Rows are points. Each copy is the shape, with its points in the same order, stretched, turned, moved and blurred by noise. Is it also mirrored, or only turned?
In the rows, zero is written as 128.

Shape (6 x 3)
[[110 110  74]
 [127 123  93]
 [140 149 171]
 [156 126 123]
 [116 126 182]
 [133 160  55]]
Copy 1 (6 x 3)
[[ 78  69 124]
 [ 96  97 137]
 [122 171 140]
 [131 119 145]
 [108 175 101]
 [ 78  67 180]]
Copy 1 is: mirrored
Copy 2 (6 x 3)
[[135 120  65]
 [142 131  91]
 [127 155 167]
 [159 131 130]
 [ 95 138 164]
 [173 164  59]]
Copy 2 is: only turned
Copy 3 (6 x 3)
[[ 94 103  83]
 [107 124 107]
 [159 142 175]
 [103 139 148]
 [172 100 167]
 [ 98 173  73]]
Copy 3 is: mirrored

Shape (12 x 6)
[[100 153 208 171 169 156]
 [136 143 119 148  77 107]
 [129 150 109 128 115 150]
 [154 131 132 125  59 156]
 [163 110 104 139 127 149]
 [185 166  84 145 111 160]
 [ 49 119 155 152 112  90]
 [195 145 159 128 122 130]
 [ 73 164 194 127 158 136]
 [ 67 126 164 165 101 117]
 [130 185 151 128 115 118]
 [197 103 124 100 104 155]]
Copy 1 (12 x 6)
[[111  49 148 176 135  77]
 [126 175 116 157 102 148]
 [114 131  83 136 123 137]
 [149 138 108 123  80 159]
 [152 123  92 144 157 163]
 [163 145  42 158 122 141]
 [ 49 138 178 160 128 139]
 [192 133 116 138 135 106]
 [ 78  85 146 140 132  72]
 [ 76 113 166 167 110 139]
 [119 146 112 144 109  88]
 [191 133 103 100 141 160]]
Copy 1 is: mirrored
Copy 2 (12 x 6)
[[154 143 142 166 215  80]
 [116 161 128 160  79 132]
 [138 164  95 125 116 141]
 [163 135 127 139  67 145]
 [130 114  92 135 121 174]
 [157 169  96 138 111 213]
 [ 87 140 113 157 120  42]
 [146 134 166 127 133 182]
 [135 160 136 120 188  62]
 [116 144 117 168 121  53]
 [132 185 144 133 128 128]
 [153  98 131 109  89 192]]
Copy 2 is: mirrored

Shape (11 x 8)
[[142 128  96 115 134 142 151 160]
 [ 15 117 116 139 124 123 152 174]
 [156  97 151 114 121 116 168 100]
 [ 82 101 161 149 142 138 158 204]
 [174 165 153 106 110  89 147 160]
 [152 185 140  99 121 132 162  71]
 [ 98 147 126 118  67 135 132 191]
 [150 144 142  86 145 130 113  89]
 [160 122 128 143 120  72 148 194]
 [ 92 138 145 178 121 142 139 127]
 [178 131 129 156 101 115  80  99]]
Copy 1 (11 x 8)
[[120 156 126 134 144 115 132 138]
 [ 90  66  39 102 126 165 124 138]
 [130 115 177 130 146  99 179  94]
 [126  69 119 111 138 165 128 179]
 [187 162 154  87 152  98 134 114]
 [145 179 156 117 151 140 169  36]
 [127 142 100  93  77 117 115 149]
 [119 153 175 108 163 130 122  50]
 [190 121 131 117 166  79 118 165]
 [154  93 117 142 119 166 131 107]
 [174 139 178 165 121  96  86  70]]
Copy 1 is: mirrored
Copy 2 (11 x 8)
[[156 113 112 109 128 118 165 175]
 [ 36 116 132 103  92  63 170 184]
 [118 137  85 130 145 162 131 116]
 [ 64 119 146 114 136 131 152 219]
 [158 193  83 114 152 127 121 183]
 [159 196 112 117 148 112 157  84]
 [119 165 128  96  64 106 134 202]
 [153 146 124  91 159 113 113  97]
 [134 140  72 142 144 118 119 224]
 [ 93 147 161 160 116  99 143 147]
 [173 141 128 163 118 108  68 127]]
Copy 2 is: mirrored
Copy 3 (11 x 8)
[[145 102  90 100 145 135 143 148]
 [ 18  98 108 136 139 128 126 166]
 [158  88 142 137 130 119 177  94]
 [ 90  80 142 150 176 120 137 197]
 [177 154 143 109 130  87 157 145]
 [156 174 132 115 137 151 179  66]
 [106 136 129 117  96 133 135 199]
 [159 130 152  91 145 144 127  68]
 [160 111 111 136 137  62 138 175]
 [105 131 123 183 149 154 129 134]
 [198 127 130 159 101 135  92  93]]
Copy 3 is: only turned
Copy 4 (11 x 8)
[[140 137 104 132 149 166 141 162]
 [ 18 104 133 125 121 131 170 177]
 [183 104 149 121 119 134 168 114]
 [ 83 103 180 150 145 164 173 199]
 [191 158 147 127 127 103 127 187]
 [172 192 134 108  96 122 141  96]
 [106 127 121 120  84 147 125 217]
 [162 147 151 102 131 137 101  97]
 [165 108 131 164 158 102 143 209]
 [ 91 131 155 178  91 139 149 136]
 [177 109 131 181  96 122  73 117]]
Copy 4 is: only turned

Shape (14 x 11)
[[122 172  68 183 168 161 125 176 184 120  47]
 [141 177 100 187 166 174 143 192 145 131 120]
 [137 150 150  87 121  72  75 122  83 138 143]
 [ 90 149 145 187 169 147  81 103 127 165 118]
 [107 151 142 100  90 109 128  82  76 118 125]
 [123 128 139 166 147 169 129 157 106 145  74]
 [153  87 122 130 125 108 128 115 118  59 120]
 [116  93  72 103 114 100 148 124 100 105 136]
 [ 92  97 141  68 135 118  90 108  81 125 148]
 [166  96 117  99 147  97 127  93  88 146 100]
 [107 106 160 154 130  99 132 117 134 176 121]
 [165 177  99 114 170 187 153 161 208 111  92]
 [167  77  70 148  84 153 116 122 133 123 112]
 [122 118 152  82 108 100 102 141 119 126 106]]
Copy 1 (14 x 11)
[[115 155  96 195 205 128 118 187 163  79  53]
 [140 174 134 183 188 146 139 182 132  96 122]
 [129 159 141  63 101  56 118 111  92 137 126]
 [ 89 184  74 122 170 124 129 129 155 167 126]
 [ 99 163 130  96  73 108 150  75 100 117 108]
 [117 154  97 130 149 145 173 176 128 134  89]
 [152 106  93  86 121 113 166 104 132  57 119]
 [112  81 112 135 101 105 137 100  82  80 129]
 [ 86 106 120  53 106 121 117 104  87 135 135]
 [150 108  92  96 129  95 158  92  73 136  82]
 [102 129 114 127 145  85 178 114 148 166 126]
 [157 135 170 156 218 165 120 140 159  77  59]
 [172  87  77 154 102 142 125 126 144 113 106]
 [115 115 144  73 106  90 137 134 129 124  99]]
Copy 1 is: mirrored
Copy 2 (14 x 11)
[[144 112  83 179 142 169 150 207 199 111  22]
 [148 129 111 198 153 164 178 220 154 134  87]
 [140 144 159  95 124  82  93 112 103 152 137]
 [110 123 139 194 171 168 107 123 167 156 101]
 [101 139 136 121  89 112 117  79  79 123 113]
 [133  84 155 182 136 166 154 155 138 137  63]
 [159  90 111 140 111  92 147 104 131  77 123]
 [121  79  71 108 104 115 149 117  96 111 128]
 [101  86 162  88 135 129 101  98  93 119 152]
 [170  90 126  96 134 123 140  71 108 146 101]
 [ 99  90 146 153 124 113 151 106 161 182 119]
 [162 146 113 115 139 189 200 190 200  96  70]
 [178  62  81 148  71 163 142 122 137 124 130]
 [125 105 161  91  92 104 122 126 132 131 105]]
Copy 2 is: only turned
Copy 3 (14 x 11)
[[141 172  64 220 189 148 149 164 130 115  83]
 [137 138  96 196 171 169 146 192  98 117 151]
 [122 150 180 110 112  70  91 121  91 141 171]
 [112 139 155 201 173 174  83  90 109 139 170]
 [111 148 172 101  94 129 139  84  90 109 146]
 [136 127 145 176 158 174 123 139  69 144 109]
 [149  91 132 134 119  98 126 120  98  72 101]
 [ 98  96  96 119 112  90 140 116  92 107 137]
 [ 90 107 160  73 132 115  79  96  84 132 145]
 [165 113 132 118 148  90 127  77  75 148 120]
 [108  92 183 172 145 124 134  95 113 167 141]
 [173 153  82 148 207 161 165 177 160 110 113]
 [170  89  81 157  85 133 125 110 120 140 109]
 [116 130 165 102 118  93 109 131 120 132 102]]
Copy 3 is: only turned
Copy 4 (14 x 11)
[[121 139  38 174 179 160 107 157 145 152  37]
 [143 152  81 183 191 181 132 153 148 173 118]
 [ 99 194 136  79 119  98  86 130  97 121 163]
 [ 63 159 114 180 154 143 106  64  99 150 115]
 [102 154 157  62  85 121  97 100 149 132 136]
 [128 131 122 150 142 169 120 131  91 168  72]
 [153  99 139 113 137 107  84 139 144  80 107]
 [102  73 114  75 116  95 101 160 151 139 132]
 [ 63 122 149  65 126 124  90 127  83 109 154]
 [132 120 117  64 136  84  96 107  93 136 108]
 [ 95 141 119 144 113 101 163  93  86 134 123]
 [176 144  25 109 191 200 136 134 141 101  96]
 [159  67  80 133  87 124  72 131 119 146 113]
 [110 158 119  82 101 118 120 148  90  92 126]]
Copy 4 is: mirrored

Shape (17 x 12)
[[157 173 143 121 155 166 166 159 123 122  96  90]
 [115 104  80 114 142 133 100 159  88 107 148 149]
 [150 126 133 107 139 119 159  66 101 115 100 137]
 [138 110 147 107 152 152 143 130  95 176 154 150]
 [149 116 111 118 165 123  91 115 134 150 143  93]
 [141 159 148 105 148 153 167 157 148 118 160 155]
 [159 136 117 117  86 116 157 155 109 172 136 120]
 [127 138 127 102 155 119 129 132 131 152  72 105]
 [126 118 143  96 112 123  38 150 131 108 104 124]
 [140 134 119 175 121 156 161 150 124 110 137  96]
 [111 210 135 129 133 171  93 150 119 108  77 123]
 [157 124 148 122 145 124 169 158  92 118   7 148]
 [ 36 170 138 141 146 122 164 156 136 105 142 150]
 [ 16 105 144 108 158 123 173 157 126 130 106 121]
 [138 152  92 102 137 130 172  84 127  99 163 127]
 [149 105 156 128 161 207 161 160  29 131 149 145]
 [144 170 147 109 142 110 130 148 124 111 165 121]]
Copy 1 (17 x 12)
[[172 101  95 138 177 185 165 140 130 113 143 120]
 [141  86 147 129  73 113  91 119 121 109 135 137]
 [153 158 128  97 142 130 155  84 117 153  87 139]
 [166 115 158 159 125 150 113 125 111 193 115 169]
 [145  95 164 113 165  97  88 116 142 153 141 132]
 [159 154 126 165 124 184 148 134 153 132 164 167]
 [165 119 117 176 113 130 134 106 127 185 138  91]
 [154 110  94 106 165 127 130 156 127 158 116 123]
 [152 119 162 105 120 121  71 182 166 127  93  80]
 [119  87 124 162 143 150 166  96 148 118 143 115]
 [140 122  82 123 161 198  89 155 136  93 106  91]
 [182 118  52 133 143 134 185 177 105 123  53 121]
 [ 62 142  91 137 101 188 134 155 130 132 169 164]
 [ 76  89 100  94  98 175 158 198 111 170 152 173]
 [132 149 135 101 119 148 150  48 138 128 166 149]
 [182  73 172 174 109 188 147 118  71 127  91 164]
 [139 164 149 150 141 149 124 126 130 122 165 123]]
Copy 1 is: only turned
Copy 2 (17 x 12)
[[162 150 121 148 156 133 177 119 120  75 113 121]
 [ 98 117 129 118 168 150  91 133 143 104 156 161]
 [154 106 109  75  87 120 154  89 121 123 114 151]
 [154 136 148  99 147 142 129 150 114 165 129 127]
 [121 149 116 120 157 100 103 102 149 153 124 124]
 [161 135 143 158 140 131 173 180 152 118 136 147]
 [165 131 123 129 122 113 100 154  83 104 134 118]
 [128 141 116 114 141 117 131 110 119  98  71 118]
 [ 99 152 180 122 146 113  81 113 181  70 124 115]
 [142 125 101 165 124 154 138 113 123 104 162 109]
 [109 208 159 153 135 157 146 119 147  40 114 137]
 [176  87 129 108 125 175 144  84  96  47  50 133]
 [ 65 140 143 188 117 161 176 181 130 101 123 150]
 [ 54 104 128 137 142 156 170 174 115 110  90 104]
 [137 124  83 112 105 104 163 135 140 127 160 174]
 [163 118 161  87 181 196 157 127 101 130 170 132]
 [125 141 162 163 143  98 149 145 137 111 148 158]]
Copy 2 is: only turned
Copy 3 (17 x 12)
[[151 215 148 104 141 156 138 135 132 114 101 119]
 [114 123  69  81 102 149 108 132 134  83 158 119]
 [127 146 123 131 151 112 181  72 125 127 106 162]
 [139 105 131  89 114 151 153 127 134 164 148 110]
 [137 114 138 116 156 144 105 102 139  98 137 100]
 [124 185 135 106 130 172 141 138 173 139 165 140]
 [152 159 133 113  99  98 152 141 129 110 167  91]
 [118 159 154  80 134 103 118 112 142 111 106 130]
 [149 130 153  74 121 129  71 130 162  49 151 180]
 [140 176 114 167 116 157 147 153 123 105 113 113]
 [148 220 127  95 107 141  59 125 126 106 112 166]
 [143 174 125  63 147  87 163 161 149 124  63 167]
 [ 36 192 124 117  77 156 110 155 118 130 146 164]
 [ 29 144 160  73  61 142 142 145 120 116 101 152]
 [107 180 101 156 129 147 166  65 132 111 151 130]
 [185 119  92  76 104 196 185 151  97 152 116 119]
 [123 183 137 109 147 150 127 129 126 100 180 136]]
Copy 3 is: only turned

Shape (15 x 12)
[[119 147 137 117 102 104  89  89 123 113 116 148]
 [136 161 160 112 131 134  86 139 131 127 168 134]
 [107 139 136 101 105 174 102 108 178 107 187 119]
 [164 154 117 129 119 107 236 133 182 119 116 129]
 [ 95 102 127  99 139 104 111 112 122 152 119 141]
 [116 156 106 126 116 104 110 136 118 108 119  90]
 [106 157 109 102 103 100 103 133 134 178 119  91]
 [100 158 117 193 104 111 219 139 109 142 148 132]
 [123 156 138 100 112 158 139 140 116 102 114 118]
 [137  86 107 158 104 116 100 129 121 120 144 129]
 [116 135 170 204 125 116 224 112 130 132 137  74]
 [ 97 148  99 122 170 111  86 117 123 154 111 129]
 [137 148 101  86 143 123  98  82  94 146 134 125]
 [112 149 115  93 135  92 116 113 120  93 142 129]
 [135 124 121  87 106  98 125 140 121 105 151 123]]
Copy 1 (15 x 12)
[[120 130 141 117 119  95  98  87 143 129 135 144]
 [126 163 191 103 129 114 101 147 119 124 165 152]
 [ 64 136 190  94 116 156 121 129 156 125 176 149]
 [145 145  85  84 135 118 247 148 182 106 151 154]
 [107 109 110 111 146 109  79 134 134 166 154 133]
 [105 157 112 114 126 111 117 127 127  98 136  95]
 [ 98 143 115  98 112  96 114 144 132 172 118  88]
 [144 184  71 161  81 138 174 154 164 129 177 159]
 [134 141 121  79 106 162 120 141 131  97 129 136]
 [108  96 137 173 118 110 108 146 139 107 161 122]
 [174 172  99 162 123 180 191 140 188 123 170  92]
 [ 92 144 116 119 173 111  90 125 103 167 126 138]
 [100 122 119 102 131 114 110  98  77 156 158 125]
 [108 150 118  95 137 100 109 113 134 105 176 134]
 [119 125 118  87 108 100 111 148 138 103 179 124]]
Copy 1 is: mirrored
Copy 2 (15 x 12)
[[125 167 144 128 113 107  85 102 110 101 100 148]
 [141 161 167 131 108 116 106 156 128 118 163 116]
 [133 120 195 120 110 121 126 110 170  91 178 120]
 [169 152  89 112 149 114 221 120 174 121 100 129]
 [ 79 133 119 125 141 121  96 116 115 156 127 132]
 [114 135 105 121 104  91 107 160 135  96 104 116]
 [104 158 108 114  91  85  92 134 171 150 121 105]
 [142 102 138 168 110  63 211 134 120 155  94 113]
 [131 138 158 102 106 137 132 164 140 111  96 128]
 [137  98 108 171 109 124  96 117 117 122 140 133]
 [149 114 137 170 147  98 197 117 132 111  85  48]
 [ 90 138 129 125 162  75  73 155 137 138 112 144]
 [138 131 128  79 127  96  74 129 108 140 118 130]
 [105 143 118  99 124  93 118 135 104 100 136 136]
 [121 142 100 105  94 129 128 136 115 120 150 128]]
Copy 2 is: mirrored
Copy 3 (15 x 12)
[[101 149 125 129 115 107  74 102 146 129 137 155]
 [143 152 125  98 145 148  79 146 147 145 163 142]
 [147 125 109 112 123 192 111 129 190 117 173 123]
 [189 150  81 123 130  46 193  99 186  74 115 147]
 [ 85 113 138 112 145 112 120 112 149 150 128 145]
 [111 150 108 110 121 101 105 125 139 119 125  84]
 [119 125 105  96 103 105 109 139 156 176 110  99]
 [149 150  70 152  98  60 206 115 100 115 161 137]
 [132 164 107 105 126 140 136 134 144  87 107 135]
 [136  73 117 145 122 114  82 110 119 112 142 127]
 [168 162 151 163 100  58 220  90 127  96 165 100]
 [ 95 129 122 141 165 118 118 117 133 180 109 112]
 [113 136 107  86 147 121  94  73 128 178 109 131]
 [ 98 149 102  90 145 101 101 103 151 116 148 118]
 [119 109  97  72 138 107  98 126 152 101 147 124]]
Copy 3 is: only turned
Copy 4 (15 x 12)
[[126 150 154 119 112  94 126  93 143  96 138 127]
 [151 163 161 134 149 127 119 156 153 127 183 131]
 [130 147 111 116 139 173 117 135 185 106 203 116]
 [156 128  66 167 146 114 239 132 177 101  93 144]
 [ 87 100 121 111 144  96 135 103 133 134 132 128]
 [145 138 113 131 115  89 140 150 108 106 139  95]
 [113 148 108 101 121  84 147 136 142 161 141  79]
 [ 88 134 102 197  86 128 227 138 112 123 137 142]
 [138 150 130 106 146 139 154 157 131 106 124 127]
 [146  90 115 148  88 137 123  99 117 121 149 116]
 [107 115 132 221 115 157 249 125 132 105 126  90]
 [102 142 108 142 160  88  97 129 114 138 128 102]
 [130 171 113 109 161 108 123  87 102 141 145 120]
 [139 136 114 121 150  82 144 126 113  93 163 131]
 [147 115 112  97 126  95 173 131 132 118 166 133]]
Copy 4 is: only turned

Shape (18 x 12)
[[126 125  94  82 120 110 154 140 165 110 112 115]
 [126 120 109  90 156  97 126 138 135 157  83 101]
 [117 122  96  84 143  90 145 157 158 134 131 120]
 [119 115 138  88 115 123 140 102 111  56 139 119]
 [166 105 126 176 161 119 134 115 116 141 135 131]
 [119 129 112  91 163 105 117  48 154 106 140 146]
 [108 137 170 105 138 108 147 147 167 150 102 215]
 [121 121 116 138 153 122 131 110 121   7 120 105]
 [138 117 137 115  91  55 128 151 143  70 126 101]
 [114 163 128 159 156 129 148 129  98 157 141 146]
 [113 136 137 151  40 112 137 146 160 152 128 135]
 [111 145 102  84 144 117 109 150 118 143 105 105]
 [117 150 129 133  90 119 143 154 162 148 127 104]
 [129 123 136 123 162 114 117 128 134  80 143 135]
 [115 101  95  86 150 130 118 142 118 152 125 119]
 [155 140 114 101 137 129  76 150 146 139 111 168]
 [122 111 143  87 154 130 146 135 166 159 140 100]
 [174 139 122 117 163 127 143 144 108 147 119 120]]
Copy 1 (18 x 12)
[[111 129 125 127 152 103 113 157 112  96 118  77]
 [140 121 153 141 171  99 117 182  85 141 118  90]
 [113 133 114 129 155  77 124 168 102 124 114  92]
 [ 59 106 127 102 148 153 112 125  92  94 138 121]
 [157 101 130 146 116 136 136 128 103 143  97 158]
 [108  86 136 110 202 121 107 108 121 130 109 119]
 [120 189 173 114 152  98 143 167 164 166  99 131]
 [ 70 115 101 139 170 184 140 119  69  73 107 136]
 [ 80 141 147 147 128  95 127 111  61  77 127 106]
 [149 141 104 120 130 144 154 145 128 179 143 135]
 [127 160 156 167  89 108 128 115 158 114 168 101]
 [122 142 122 132 165 113 101 174  91 148 146  91]
 [126 149 130 159 106 113 131 136 133 136 142  77]
 [ 88 128 113 130 153 136 123 130  91 131  97 143]
 [119 113 120 131 156 108  93 187 107 144 132 120]
 [138 176 143 134 149 110  63 145 116 150 108 136]
 [102  97 131 138 131 102 119 171 122 169  95  86]
 [152 128 123 108 119 128 110 158  86 154 102 115]]
Copy 1 is: mirrored
Copy 2 (18 x 12)
[[102 106 139 110  80  95 159 168 115 113 102 131]
 [ 93  66 135 126 147  91 123 139 132 129 102 122]
 [ 99  99 118 107 105 100 159 184 129 123 120 131]
 [139 134 125 123  65  89 146 101 108  97 173 129]
 [144 116 140 182 131 105 132 127 171 163 158 133]
 [127 127  91  97  94 120 168  90 151 122 117 142]
 [ 59 172 142 113 153 113 123 175 145  96 108 208]
 [166 158  87 167  86  62 145 125 117  79 158 105]
 [120 125 121 125  54  33 125 163 135 130 143 131]
 [ 99 160 127 161 156 114 147 144 145 161 157 114]
 [ 77 171 155 129  46  90 110 167 126 167 121 136]
 [ 95 101 116 102 143 122 126 149 111 128 120  93]
 [ 83 144 151 125  74 105 125 175 145 143 122 100]
 [138 144 102 136 114  97 136 143 145 109 171 130]
 [107  88 123 121 126 141 130 142 120 145 139 127]
 [137 145 136  94 147 136  92 155 133 140 109 168]
 [ 84  84 147 112  97 135 152 160 162 101 139 122]
 [132 109 166 143 157 108 145 144 150 140 138 117]]
Copy 2 is: only turned
Copy 3 (18 x 12)
[[103 124  82 120 127 114 163 136 140  97 118 102]
 [114 129  98 130 126  67 149 134 133 155 118 100]
 [103 120  96 130 141  98 174 128 138 123 150 111]
 [121 124 144 118 142 146 154  78 113  86 114  88]
 [168 115 122 151 152 100 123 131 117 132 123 159]
 [ 94 149 119 130 161 113 126  44 134 120 110 138]
 [100 131 142  86 103  90 181 128 119 133 120 181]
 [120 161 153 148 173 125 125 107 110  43 121  83]
 [145 120 132 134 106  86 169  89 134  70 160  90]
 [131 137 131 163 126 136 156 144 104 153 118 158]
 [138 106 119 134  52 141 162 144 162 105 138 158]
 [ 98 135 104 132 114 102 145 135 120 153 133  90]
 [138 132 100 137  88 132 170 157 158 120 140 137]
 [120 146 146 120 161 116 133 102 111  96 143 122]
 [ 95 100 110 122 145 110 136 127 132 152 132 102]
 [ 97 135 100  93 108  99 106 130 101 129 149 138]
 [133 129 106 101 156 114 163 131 161 157 129 123]
 [154 128  93 123 147 107 145 154  89 143 119 126]]
Copy 3 is: only turned

Shape (17 x 12)
[[124 144 168 117  94 183  99  96 123 137  83 148]
 [140  90 135 165 185 131 133 143 151  67 142 114]
 [150 159 144 135 142 162  98 142 162  66 192 160]
 [ 76 110 105 124 118 135 116 106 104 173  70 148]
 [ 40 139 134 119 164 163 146 131 141 138 134 135]
 [ 65 125 129  65  89 136 194  85 131 103  98 113]
 [108 106 119 105 145 182 174 121 174  61 115 157]
 [128 166 112  99 103  92 116 157 180 128 104 150]
 [ 71  74 177 146  83 123 131 117 166 147 127 108]
 [106 108 110 114 128 121 202 163 160 132 151 170]
 [150 148 113  99 123  77 166 100 201 175 105 153]
 [175 190  66 119 133 144 134 154 191 154 156 122]
 [140 155  70  38 120 211  92  85 155 145 104 173]
 [ 98  88 149 112 109  97 154 106 126  98 139 143]
 [140 142  94 165 136 144 136 134 128 139 129 171]
 [146 167 112 127 114 147  70 105 200 115 127  87]
 [ 67 137 146 172  89 121 136 110 146  87 150 164]]
Copy 1 (17 x 12)
[[143 133 164 171 106 173  98 138 113 149  95 142]
 [102 110 106 139 161 145 145 136 120  48 113  64]
 [122 205 154 135 154 174 166 119 137  64 134 110]
 [114 111  86 160 136 129 106 140 125 168  72 153]
 [ 94 140 137 173 151  83 156 143 174 108  93 149]
 [145  74 126 124 130 109 100  88 153 102 101 204]
 [150 103 117 161 165 149 143 107 195  61 103 133]
 [153 156 125  81 117 130 138  62 147 122  57 116]
 [ 51  80 123 171  80 131 132  92 112  85  67 143]
 [126 104  86 135 111 107 212  76 182 107 106 144]
 [135 110 109 126 101 103 125  17 144 149 102 101]
 [121 173 125  83 125 152 137  74 203 150 142  84]
 [148 162 142 144 209 198 103  90 198 196 120 157]
 [109  93 101 135 135 120 148  89  95  80  98 163]
 [140 160  81 151 116 148 147 135 152 130 128 117]
 [ 89 171 157 113 132 171  59  84 145 110  95  93]
 [115 169  95 167  96 119 134 118 125  46  89 172]]
Copy 1 is: mirrored
Copy 2 (17 x 12)
[[ 85 135 134  78  89 137 115 112 117 116  54 144]
 [124 116 132 116 161 165 125 142 117  59 165 108]
 [134 183  87  84 137 172 124 147 113  78 144 137]
 [ 56 102 173 103 121 117 124 108 161 153  95 153]
 [ 60 127 112 115 157 139 161 139 137 151 116 127]
 [ 85 155 150  83 130  89 184  99 133 145 101  75]
 [ 95 162 145  84 147 152 181 165 126  85 121  80]
 [121 146 106  98 120 104 113 124 203 115 104 131]
 [ 98  79 108 103  85 121 180 110 132 125 130 122]
 [138 149 139 118 142 120 182 177 167 129 156 120]
 [165 144 140 107 130 136 153 112 221 131 106 111]
 [139 193 121 124 123 172  96 146 205 132 152 105]
 [ 81 189 161  21 119 188 107 144 174 156  73 118]
 [126 125 138  85 137 102 173 102 124 112 138 122]
 [116 156 161 130 129 162 130 138 157 122 136 162]
 [ 89 162  94  88  94 169  96  91 174  91 121  97]
 [ 88 151 106 113 116 117 183 109 125  95 135 163]]
Copy 2 is: mirrored
Copy 3 (17 x 12)
[[140 153 170 121 110 126 108 157 106 132  30 125]
 [ 84 125 189 115 156 132  98 140 130 120 155 135]
 [ 99 175 158 106  83 148  75 154 168 118 144 121]
 [127 120 134 130 152 108 104  81 109 106  41 142]
 [120 176 132 131 162 140 107 118 135  71 101 103]
 [114 175 139  84 108  72 156 119 105  78  57 141]
 [ 85 193 185 103 137 135 124 144 138  81  96 157]
 [112 152 131 123 100  76 118 119 185 153  87 135]
 [121  77 155 107 134 134 166 116 134  87  60  67]
 [134 142 144 124 122 127 137  87 174  67 143 153]
 [121 158 154 146  85  76 158  57 166 147  96 126]
 [ 84 180 112 180  89 128 139 118 168 179 140 162]
 [ 83 228 129 122 102 161  89  94 144 165  33 191]
 [118 115 171  73 108 107 117  98 124  83 106 119]
 [124 139 158 174 113 128  93 108 130 111 122 157]
 [ 37 156 127 133 101 116 117 138 144 206  76 109]
 [118 119 160 133  84  99 101 126 144  58 101  85]]
Copy 3 is: mirrored
